Each row of a before or after table is a point. The points were changed in one or more steps. Then noise was added and the rows were shuffled. The steps act on how far a point lies along the listed directions, d1 being the first. What was done? A step turns or swaps two directions, mirrors them in a line or flattens them onto one, adds a multiple of one to another, or multiplies one. Angles are multiples of 10 degrees, from the lower direction toward the higher: turns from -170 to 170, lines from 10 to 170 but not 90. Use the fewest steps. Two steps may share a direction if one is a turn and the other turns, adds or multiplies; they go together, in the order done. Otherwise the lowest direction goes first.
In the rows, zero is written as 128.

Directions:
(1): [153 165]
(2): [ 91 153]
Before:
[[107 148]
 [121 173]
 [131 170]
 [144 116]
 [105 131]
 [208 145]
 [107 161]
 [ 89 129]
 [160 109]
 [120 137]]
After, 10 rows:
[[149 110]
 [ 98 135]
 [169 102]
 [117 140]
 [111 177]
 [ 79 132]
 [101 166]
 [123 171]
 [220 135]
 [ 99 152]]
Steps: multiply d2 by 1.3

Directions:
(1): [135 175 100]
(2): [ 87 152 157]
(3): [ 91 111  90]
Before, 12 rows:
[[122 138 122]
 [ 92  89 137]
 [119 168  97]
 [157  90 120]
 [156  83 141]
 [125  77 111]
 [180 107 183]
 [114 116 101]
 [159 143  95]
 [207 128 192]
 [145 114 168]
 [154 130 133]]
After (12 x 3):
[[136 115 137]
 [165 161 105]
 [ 37 147  90]
 [147 179 147]
 [ 66 160  96]
 [155 135 151]
 [134  85 153]
 [103 148  97]
 [110 171 147]
 [104 114 170]
 [101 130 130]
 [110 180 127]]
Steps: multiply d1 by -1; turn d2 and d3 by 160 degrees

Directions:
(1): [123 164 106 191 128 147]
(2): [115 161 140  97  91 177]
(3): [132 161  78 104 109  89]
(4): [106 150 115 104 192 145]
(5): [145 174 180 130 137  98]
Before:
[[146 118 196 106 187  96]
 [153  56 115 144 103  75]
 [113 135 116 178  50 121]
 [124 107 198 116  82 152]
 [134 141 169 149 149  80]
 [132 189 136 154 166 121]
 [129 137  91  81 106 123]
 [121  97 105 156 134 170]
 [142 123 136 132 109  82]
 [122 124 115 138 167 110]]
After (10 x 6):
[[123 115 198 120  78 157]
 [119 121 119 138 167 106]
 [122  95 105 155 136 167]
 [140 123 142 128 107  85]
 [131 182 131 156 167 114]
 [151  54 118 131 102  76]
 [144 119 199  96 182 102]
 [127 140  91  83 106 126]
 [135 136 170 143 150  79]
 [114 131 114 184  54 117]]
Steps: turn d1 and d2 by -10 degrees

Directions:
(1): [137  81  92 153 109 168 176 107 143]
(2): [112 144 175 106 134 173 131 109 187]
(3): [ 72 134 110 178 120 152  93 161 139]
(4): [100 148  84 107 100 104 109  69 146]
(5): [158 142 129 174 174 145  98  78 116]
(6): [109 167 162 170 100 107 178 110 111]
Before (11 x 9):
[[120 138  72 138 147 108  56 112 105]
 [129 118  85 141 153 137 110  91 124]
 [119 126  74 161 133  86  94 171 104]
 [ 89 119 107 182 105 144 131 104 115]
 [126 115 115 200 149 149 136 155  88]
 [127 102  96 168 103 165 188  79 160]
 [127 131 145 153 111 146 174 128 138]
 [102 125 134 150 121 175 140 152 154]
 [ 97 142 169 106  68  86 189 169 121]
 [121  56  62 157  82 176 170  53 140]
 [135 101 161 140 124 142 142 162 139]]
After, 11 rows:
[[ 88 123 115 180 109 153 131  98 126]
 [132 138  88 183 164 109  76 135 113]
 [119 149  99 137 161 135  51  91 131]
 [119  58  69 155  83 181 170  50 146]
 [121 100  96 160  95 163 194  87 164]
 [121 125 106 130 153 155 113  86 148]
 [126 128 139 151 104 138 176 137 132]
 [138  97 152 143 122 131 142 168 127]
 [120 137 134 140  80  59 176 165  74]
 [100 118 123 144 108 160 145 169 144]
 [126 126 137 201 163 174 131 135 111]]
Steps: turn d2 and d5 by -50 degrees

Directions:
(1): [ 73  89 143 119 126 113 139  78 157 184 129 106]
(2): [128 133 217 136 103 151 175 155 130 128 117 131]
(3): [108 124 106 108 161 121 183 127 153 110  93 196]
Before:
[[141 134 110 129 134 128 131 146 125  97 116 151]
 [ 95 106 113 110 158 122  95  85 139 137 118 104]
 [ 73  62  86 138 137 101  92  49 132 203 144  70]
 [ 99 104  98 120 168  90 131  80 141 156 135 133]
 [186 165  41 149 157 105  62 138  78 100 143  95]
 [148 159 117 127 127 150 143 134 123 107 121 124]
 [116 128 163 120  97 141  97 111 115 127 154  90]
 [ 79  95 219 136 127 147 185  95 177 177 111 136]
 [ 62  73 157 127 130 105 143  56 147 220 151  88]
 [129 146 154 153  96 150  89 138  99 135 158 100]
 [147 120 148 109 141 128 135 159 132 104 125 127]]
After (11 x 12):
[[ 68  66  82 135 143  99 104  47 141 203 136  83]
 [148 122 148 108 140 126 135 164 131 105 128 126]
 [112 125 165 118  98 139  99 105 117 128 149  90]
 [179 165  48 154 152 103  56 131  79 107 149  84]
 [148 156 119 125 123 151 139 132 121 110 125 118]
 [ 55  72 151 123 139 107 157  54 156 223 144 103]
 [ 99 106  91 119 170  88 133  81 139 153 131 141]
 [121 141 156 151  94 149  86 129 101 143 161  95]
 [ 92 106 110 109 162 120  98  86 143 137 114 112]
 [143 137 110 129 129 126 126 150 122  98 121 149]
 [ 78  98 217 132 132 147 192 100 180 171 107 149]]
Steps: turn d1 and d3 by 10 degrees

Directions:
(1): [111 157 147 106 106 153 118 158 132 127 148 172 152 162  81 116 182 198]
(2): [102 160 113  95 139 141  97 145 143  86  58 117 164  76 118 102  87 148]
(3): [110 149  73 101  88  87 164 117 150 148 149 118  77  96 154  91 134 173]
(4): [121 141  79 164 141 106 102 206 131 105 129  89  87 172  95 132 123 120]
Before:
[[125 113 149 144 131 126 149  94 104 146 158 136 123 143 146 159 135 126]
 [129 123 150 123 120 140 132  95 119 136 148 155 153 115 133 108 156 125]
 [142 126 142 116 126 131 138  97 128 140 155 163 131 110 148 128 118 120]
 [144 128 197 137 115 155 141 117 125 171 190 184 155 175  89 144 196 173]
 [140 131 134 160 112 104 115 159 105 152 177 128  97 171 116 135 133  97]
 [109 134 155 115 143 141  99 118 113  84  88 152 180  83 123 118 115 129]
 [ 94 186  97  45  99 119 100  95 171  75  24 130 177  10 135  50  84 209]
 [154 111 137 129 112 132 157  76 124 186 170 162 109 124 157 149 132 134]
 [150 103 162 146 138 134 151 117 132 154 155 140 133 171 126 161 149  95]]
After (9 x 18):
[[134 100 174 156 152 141 106 117  98 101 128 147 162 132 125 153 130  85]
 [109 127 116 129 117 103 154  95 115 144 149 126 106 117 158 135 126 148]
 [118 156 111 125  88  91 127 151 122 153 171 137  89 135 127 101 137 138]
 [145 125 190 127 181 179  40 121 123  50   6 126 241  98  97 141  66  90]
 [136 121 115 129 110 108 176 110 151 165 164 129  92 141 144 128 145 128]
 [136 129 126 118 129 123 135 104 136 133 144 150 123  97 152 122 106 116]
 [132 135  93 108 107 114 150  88 139 166 137 136  99  83 166 123  98 148]
 [129 125 124 132 124 124 130 104 120 128 141 130 126 109 142 110 139 110]
 [131 135 111 143 108  92 156 138 149 165 179 120  77 140 118 118 152 160]]
Steps: flatten d1 and d4 onto the line at 50 degrees; turn d2 and d3 by -70 degrees

Directions:
(1): [112 109 119 146  85 119  86 159 131  68 136 146 166 127  82  95  95 100
 140  97  49 139 153 123]
(2): [103 188 103 150 179  86  83 105 135 135  89 141 128 152 117 148  81 158
 137  54 149 115 135 136]
Before:
[[159 118 136 119 136 152 178 143 137 166 128 115 106 127 160 149 171 135
  112 174 163 126 122 118]
 [137 111 155 113 144 141 178 107 125 167 152 122 111 116 165 136 170 132
  112 165 174 120 107 135]
 [149 127 137 104 165 142 152 114 128 176 136 116 101 131 168 144 143 135
  122 168 167 109 107 139]
 [127 142 137 108 105 145 154 107 122 170 145 117 109 138 150 137 158 123
  114 154 164 111 123 119]
 [141  67 117 144  47 165 114 197 127  31 178 165 177 108  71  71 127  80
  140 133  20 156 174 124]
 [135 151 143  94 158 134 151  95 147 170 103 116  92 135 154 152 131 146
  128 137 185 109 110 130]
 [143 132 132 137 119 141 103 123 106 124 129 138 124 130 120 103 111 111
  133 113 138 131 138 116]
 [175  82 172  95 130 169 196 112 102 138 155  97 115 104 160 114 197 120
  125 234 164 141  75 138]
 [121 127 110 145 104 100  83 131 138  85 131 153 172 128 109  87  80 101
  147  96  70 138 156 133]
 [141 112 146 110 105 151 139 128 144 129 149 129 127  98 134 125 159 110
  119 159 129 131 106  85]
 [119 203 103 135 227  71 124  77 138 174  67 127 108 152 133 157  81 163
  121  50 215 110 122 151]
 [122 119 104 127 148 117 114 121 141 138 129 131 125 142 131 124 124 128
  131 119 154 111 119 113]
 [140 166 129 133 169 139 138 109 132 186 131 115  86 109 142 152 135 143
  117 134 181 116 127 110]]
After:
[[141 100 158 109 132 147 187 111 124 163 160 119 111 111 168 132 178 124
  111 179 170 123 105 134]
 [124 190 107 131 218  77 132  81 137 174  75 124 108 147 136 152  92 157
  119  65 210 112 121 149]
 [180  69 176  90 120 178 206 118 102 137 164  97 115  99 162 111 207 114
  123 249 159 143  73 137]
 [122 117 104 127 147 117 115 122 141 138 131 131 124 143 131 123 125 126
  131 122 154 112 119 112]
 [130 133 139 106  99 150 160 110 121 169 153 115 108 135 152 134 164 118
  112 164 162 112 122 119]
 [145 154 135 128 159 147 147 113 132 184 137 112  87 104 143 148 145 138
  115 148 177 120 126 109]
 [163 108 139 115 128 162 185 147 136 166 136 112 106 123 162 144 180 131
  111 188 161 127 120 117]
 [141 138 148  89 147 143 161 100 146 166 112 114  90 131 155 147 141 141
  125 152 182 112 108 127]
 [143 110 147 110 104 152 139 130 143 128 150 129 128  95 135 127 161 109
  117 160 129 131 106  86]
 [116 141 103 150 116  92  72 125 139  86 121 157 172 132 106  92  69 108
  150  78  74 135 157 133]
 [155 114 142 100 157 151 162 117 127 174 146 114 100 128 170 140 152 129
  119 183 164 112 107 136]
 [143 135 130 137 121 140 100 122 107 123 127 138 123 130 122 105 108 112
  133 110 138 130 138 116]
 [131  91 110 153  68 151  95 187 129  34 164 172 176 116  66  78 110  91
  145 105  30 152 178 127]]
Steps: add 0.3 times d1 to d2
